Each row is a point. To make a cloud, some directions were put in groups of two or more. Within a group, all points are equally far from the middle, so they leave a hole (a ring in 2 directions, a hollow ball in 3). The other directions are filled evenly. Then the cloud was stretched, turned, moved and blurred a little. Count the holes, and give their numbers of directions, smallest first.

Cloud (15 x 2):
[[ -4  55]
 [ 47   7]
 [-52   0]
 [-32  44]
 [ 47   1]
 [ 24 -38]
 [ 18  48]
 [-50  -1]
 [ 35 -28]
 [-49  21]
 [-16 -42]
 [ 40 -23]
 [ 34 -30]
 [-36  41]
 [  4  53]]
Holes: 1 (2)

Cloud (21 x 3):
[[ 51 -23 -45]
 [ 66  25 -24]
 [-22  28 -53]
 [ 26  -9 -23]
 [ 15 -23  34]
 [-49 -47  47]
 [-49 -20  56]
 [ 41 -29  39]
 [-10  31 -37]
 [ 22  49   3]
 [-28  17 -28]
 [-30   6 -47]
 [-29 -60 -17]
 [-29  -6  55]
 [ 57 -12 -23]
 [ -6   1 -43]
 [-67  39  37]
 [-26   3 -39]
 [-40  47  25]
 [-23  46 -16]
 [ -6  27 -29]]
Holes: 0

Cloud (28 x 4):
[[ 68  -2 -33  -2]
 [ 75   9 -20  10]
 [  0 -55   6  16]
 [ -2   3  11  26]
 [  9 -48  -4 -32]
 [ -7 -44   2  -4]
 [ 37 -19  14  15]
 [-70 -28 -38  -1]
 [-43 -31  42 -57]
 [ 13 -16  40  27]
 [ 12 -35  57  16]
 [  4   8 -55  20]
 [  0 -46  35  19]
 [-66  -4  60  -9]
 [-51  33 -86  -8]
 [ 33  -2 -46  17]
 [-20 -37 -32  32]
 [ 55   4 -32  16]
 [-37 -37  35  19]
 [-12 -57   2  25]
 [-29  -4 -80  38]
 [-66  31 -39  -8]
 [-43  20 -90  -7]
 [ 59   1  36  32]
 [  1  30  18  42]
 [ 41 -37  39 -23]
 [ 15  11 -61   3]
 [ -2 -33  14  32]]
Holes: 0

Cloud (50 x 6):
[[ 31  57 -59  24 -16   7]
 [-21  -8 -16 -35  -6  21]
 [ 11 -44  24 -29 -22  23]
 [ 54  -4 -52   4  -3   0]
 [ -7 -35  80   6  34   5]
 [ 26  50  31   8  34   4]
 [ 23 -32  11  -7  -7  26]
 [ 42 -24   0 -19  -3  12]
 [-27  15  76 -30 -22   6]
 [-51 -17  11  12  36  53]
 [ 54  20  -6   7  48 -18]
 [-40 -53 -32  19  38   7]
 [ 13 -23 -52  26 -20  11]
 [-45 -37 -10 -24  13 -36]
 [-70  13 -31  62   8  35]
 [-11 -53  32 -43 -31  33]
 [ 19   2  28  15  29   4]
 [-33  24  17  51  10  18]
 [ 24  50  18  19 -55  20]
 [ 54  13  37  46  25   5]
 [-10 -42 -17  17 -22  -3]
 [-25  41  22   2 -22  48]
 [ 47  58  -7  20 -48 -26]
 [ -7  59   0  25  11  12]
 [ -9  -2   8  61  -5   5]
 [ 50  17  13  23  -7  43]
 [ 25  20 -39   8  80 -16]
 [-18  95 -11  10  24 -17]
 [ -9 -32 -32  34  35 -12]
 [ 60  31  19   7  11 -19]
 [-25  21  19 -13  30  13]
 [ -8  -5  -3  15 -51  37]
 [ -4 -57  17  -4  16  -4]
 [ 69  19   2 -13  28 -24]
 [-45   5   7   7  64 -20]
 [-10   5  50   9 -24   6]
 [-21 -16   0   4  27  36]
 [ 21  28 -18  50 -47  26]
 [ 13 -18  57  13  44  20]
 [-71  -1   0  53   6  11]
 [-18 -40 -35  -8  -4 -22]
 [ -2  -5  43 -16  32  14]
 [-48   3  22  25 -44   4]
 [-27  33  83  30  43  41]
 [-13   1  20  44 -76  35]
 [  8   1 -36   3 -41  -8]
 [ 36  56 -29  17  69 -23]
 [-26 -25  34 -24  38  -4]
 [-21  26 -31  47  -5 -22]
 [ 37 -18 -34  37  54  -3]]
Holes: 0
